Each row of a before or after table is a point. The points were changed in one or more steps. Then noise was added and the rows were shuffled. The steps act on how far a point lies along the listed directions, d1 being the first. What was done? A step turns or swaps two directions, mirrors them in a line or flattens them onto one, adds a multiple of one to another, or multiplies one. Angles are multiples of 10 degrees, from the lower direction toward the higher: turns from -170 to 170, lines from 10 to 170 but not 90. Use the fewest steps. Two steps may share a direction if one is a turn and the other turns, adds or multiplies; they go together, in the order done. Otherwise the lowest direction goes first.

Directions:
(1): [-2.1  6.4 -2.5]
(2): [1.6 3.0 6.4]
(3): [-6.7 -1.3  2.3]
Before:
[[ -7.4   0.3  -2.0]
 [ -4.8  -2.1   0.0]
 [ -6.9   0.9  -1.5]
 [ -5.7  -0.5  -9.1]
 [ -3.1  -3.9  -2.1]
 [  0.6  -5.2  -3.8]
 [  4.3   4.6  -2.1]
 [  1.5   0.7  -2.4]
 [  1.6   3.3  -5.1]
 [ -2.1   3.8  -3.9]
 [  4.1  -4.2  -5.2]
 [  3.3   0.7   0.8]
 [ -1.0   1.1   0.8]
 [  7.0  -1.7 -12.4]]
After, 14 rows:
[[-3.8  4.8  2.4]
 [-0.5  5.8 -0.1]
 [ 2.2 -0.9  5.1]
 [ 4.6  0.6  2.4]
 [-3.0 -1.6  0.3]
 [-5.7  3.9 12.7]
 [ 0.4  0.8 -1.5]
 [-6.5  1.7  0.6]
 [ 4.9  8.1  5.1]
 [-1.5  1.5  1.7]
 [-1.2 -1.1  7.9]
 [ 5.8  4.7 -1.4]
 [ 4.7  5.0 -1.7]
 [ 5.0  1.2 -0.6]]
Steps: turn d2 and d3 by 170 degrees

Directions:
(1): [ 7.9  3.7 -3.2  4.2 -0.5 -0.4]
(2): [-1.8  3.3  4.6  5.0  5.7  3.4]
(3): [ 3.7  1.8  0.5 -7.5  5.3  1.7]
Before, 14 rows:
[[ -7.2   2.9   3.7  -4.2   7.6   2.9]
 [ 11.8   4.2  -6.8 -15.5   6.5  -0.6]
 [  0.8   2.0   7.0  -5.3   7.1   1.3]
 [  2.8   0.2  -2.9  -0.5  -3.0  -0.8]
 [ -1.9  -1.9   1.4  -7.1   3.4   2.9]
 [ -1.0   4.3   0.9  -2.7   6.7   5.0]
 [  2.2  -1.5  -2.1  -1.9  -8.0   1.4]
 [  2.7   4.0   1.2   2.8   3.5   1.3]
 [  5.4   1.6  -1.2  -0.2  -3.6   1.9]
 [  7.8   4.6   2.5  -2.7   6.2   4.7]
 [  3.0  -2.5  -3.6   3.0  -6.6  -4.4]
 [  7.6  -0.7  -4.7  -3.5  -2.7  -1.3]
 [ -0.9   2.7   1.2  -5.9   2.1   3.7]
 [  2.3  -2.3  -5.5   5.7  -7.4  -3.3]]
After, 14 rows:
[[ 4.4  1.1 -0.8  2.1  0.1 -1.1]
 [ 4.8  1.4 -2.9  4.2 -0.9 -0.3]
 [ 0.7  1.8 -2.9  1.6  0.9 -1.0]
 [-7.9 -0.3  0.7 -5.2  1.6  0.0]
 [-2.9  1.6  1.3 -2.2 -1.3  2.1]
 [ 4.1  1.5  0.3  1.8 -3.2  2.7]
 [-4.9 -3.0  1.5 -2.9  1.0  1.9]
 [ 1.9  2.0 -0.9  2.0 -0.4 -0.4]
 [-3.3  0.6 -1.7 -0.7  0.1  1.9]
 [ 2.0  1.1 -1.4  1.6 -0.3  1.2]
 [ 3.6  1.1  1.2  2.0 -1.7  1.1]
 [ 4.2  0.3 -1.4  3.3 -0.4  0.5]
 [-2.8 -1.3  4.7 -2.5  0.0 -1.4]
 [ 2.2  0.7  0.7  0.3 -3.1  3.4]]
Steps: flatten d1 and d3 onto the line at 170 degrees; multiply d2 by 0

Directions:
(1): [-8.7 -2.8 -2.4  2.7 -2.3  2.8 -6.3  2.4 -1.0]
(2): [-2.9 -5.4  4.5 -2.7 -5.7 -3.3  5.0  3.5  3.3]
(3): [ 0.9  4.1  1.6 -4.6 -2.9 -5.1 -7.8 -0.9  4.2]
(4): [ 6.1 -7.8 -3.8 -3.3 -0.8 -0.8 -3.6  2.2 -3.8]
(5): [-0.6 -4.5  6.1 -1.9  0.8  4.0 -2.1 -8.5 -0.2]
(6): [ 1.9 -2.6 -3.6  7.7 -4.0 -3.9  0.2 -5.5  3.5]
Before (13 x 9):
[[  3.7   3.6   2.8  -2.2  -2.0  -4.4  -0.7  -4.7   4.7]
 [  1.0   9.0   7.1   0.3   0.1  -5.1  -1.3  -3.4   4.4]
 [ -0.6   1.2  -7.8   4.9  -6.1  -2.9  -9.2   3.6   1.4]
 [ -2.8  -5.4   5.4  -1.2  -2.5   1.5   2.8  -2.6   3.2]
 [ -0.8  -5.8   6.2  -3.8  -2.3   4.3   0.6   1.1  -1.6]
 [ -0.9  -0.4  -7.1   2.0  -1.4  -1.0 -13.7  -3.1  -2.4]
 [ -0.3   5.7   2.9   4.3   0.3  -1.4  -1.1  -3.8   1.7]
 [  3.3  -1.2  -6.8   3.6  -2.6   0.0  -3.1  -0.2  -1.5]
 [  3.5  -0.2  -1.8   0.5  -0.8  -2.8   0.2   2.7  -0.4]
 [  0.1  -0.9   5.1  -2.5   1.7   0.8   3.4   1.8  -2.6]
 [  0.9   5.5  -7.4   6.2  -0.5  -3.6  -1.9   0.4  -0.5]
 [  1.1   1.0   8.9  -4.7   0.2   0.1   4.0  -5.4   0.9]
 [ -1.2   1.7  -3.1   2.1   0.2  -2.3  -5.5   4.4  -0.9]]
After:
[[ -4.3   3.8  -0.2   6.3  -3.8  -0.9   6.4  -0.3   4.0]
 [  6.4   0.2   0.1  -2.0   5.0   7.4  -5.0  -4.2  -6.3]
 [ -7.7   1.3  -3.9  10.8  -5.2   1.9   3.4   4.0   1.3]
 [ -1.3  -6.4   3.2  -2.4  -6.0  -5.2  -8.2   3.7   1.1]
 [  8.2  -4.1  -4.3  -0.9   5.1   3.9  -7.6  -5.2  -4.3]
 [  4.9   0.6   1.6  -3.8   4.2   0.8  -2.7   0.5  -4.3]
 [ -5.5   1.0  -0.5   5.2  -6.6  -7.0   7.2   4.6   5.0]
 [ -6.0   1.0  -0.2   4.9  -0.8  -1.3   2.7   5.0  -0.2]
 [  0.1   4.2  -2.0   2.6   0.8  -1.1  -1.2   1.0   1.0]
 [ -1.9  -4.9   4.2   0.8  -6.5  -3.9   0.1   1.7   1.7]
 [-17.1   0.0   4.2   8.4  -5.1   1.2   7.8  -1.3   4.4]
 [  4.9  -3.5   2.1  -6.6   1.1   0.5  -9.2  -4.5  -3.0]
 [ -0.6  -1.1  -0.7  -1.5  -3.9  -3.2  -8.2  -1.9   2.8]]
Steps: turn d1 and d3 by -70 degrees; multiply d2 by 2; turn d2 and d4 by 140 degrees

Directions:
(1): [ 2.8  2.9  2.7 -0.6 -1.5 -1.5 10.0 -1.5  3.5 -7.2  3.0  2.1]
(2): [ 8.4  1.2  2.4  5.8 -3.8  6.7 -3.4  3.5  0.5 -1.4 -1.6  2.9]
(3): [  5.8  -3.3  -2.0  -0.7   1.2  -2.7   4.1   0.4 -11.4   0.2  -1.9   0.9]
(4): [-0.9  7.1 -3.1 -7.2 -0.6  1.8 -0.1  6.9 -1.7  1.9  2.5  5.6]
(5): [ 0.3 -2.5  4.1 -2.3 -9.7 -0.3  3.3  1.3  0.0  7.3  2.6 -3.5]
Before, 10 rows:
[[ 12.5  -0.4  -0.5  -3.1   0.5  -7.6  12.6   2.3 -17.9  -5.6   0.9   5.7]
 [ -1.5   2.0  -8.1  -3.1   1.6  -1.9   1.5   1.6  -8.9   1.1   2.5   4.1]
 [ -0.6   0.6   0.4   3.5  -0.1   0.1  -1.8   1.9   3.6  -3.3   0.6  -0.6]
 [  6.2  -2.9  -1.4   1.8   2.5  -3.8   3.1  -3.1  -9.6   1.3  -1.4  -3.8]
 [  6.9  -4.4   5.3   6.7  -3.1   0.2   0.5  -1.2  -1.3  -0.8  -1.5  -0.4]
 [ -4.4   2.0   0.7  -5.5  -2.8   0.3  -2.2   1.4  -0.5   4.7   2.1  -0.4]
 [ -3.9   0.1   0.1  -3.0   0.3  -1.2   2.8  -3.4   4.0  -0.7   2.9  -1.3]
 [ -4.8   0.1  -0.4  -2.0  -2.7  -0.9   4.9  -3.4   3.6  -4.2   4.5   0.7]
 [  1.8  -2.2   6.1   4.3  -5.2   0.8   5.5  -2.3   3.2  -2.3   1.4  -6.1]
 [ -3.6   4.0   0.2  -6.6   1.5  -3.7  -0.5   3.7  -1.7   2.7   2.6   2.6]]
After (10 x 12):
[[  2.0  -2.8   0.1   3.3  -1.6  -1.2  -0.9   2.2  -3.2   0.2  -0.5  -1.9]
 [ -2.0  -1.5  -1.0  -5.3  -1.6  -1.8   2.9  -1.0  -2.7   3.4   2.4  -1.4]
 [ -4.2  -2.6  -1.4  -4.3  -6.2  -0.8   2.2  -0.5  -3.1   3.8   3.9  -0.9]
 [ -7.7   6.8  -7.3  -3.1   2.0   1.2  -3.2   2.0   2.6   0.2   4.3   4.7]
 [  4.1  -4.1   7.0   9.2  -2.4   1.0  -1.8  -3.4   5.6  -2.4  -1.6  -2.0]
 [ -0.4   4.2  -0.2  -6.2   0.3  -1.5   4.9   0.9  -3.0  -2.5   2.6   3.6]
 [-11.1   7.7   4.2   0.0  -3.5   3.5 -12.3   2.5  19.0   2.4   4.6  -0.3]
 [  1.8  -4.0   6.6   4.8  -6.2   0.7   4.3  -2.3   2.0  -0.1   0.7  -7.4]
 [ -3.3   5.8  -0.2  -7.7   2.0  -3.6   0.9   4.6  -1.8   1.4   3.0   4.5]
 [ -3.1   4.2   0.6   3.3   3.7   0.7  -3.8  -4.1   9.5  -2.2   1.0  -3.8]]
Steps: turn d1 and d5 by -110 degrees; turn d3 and d5 by -160 degrees; add -0.5 times d2 to d4
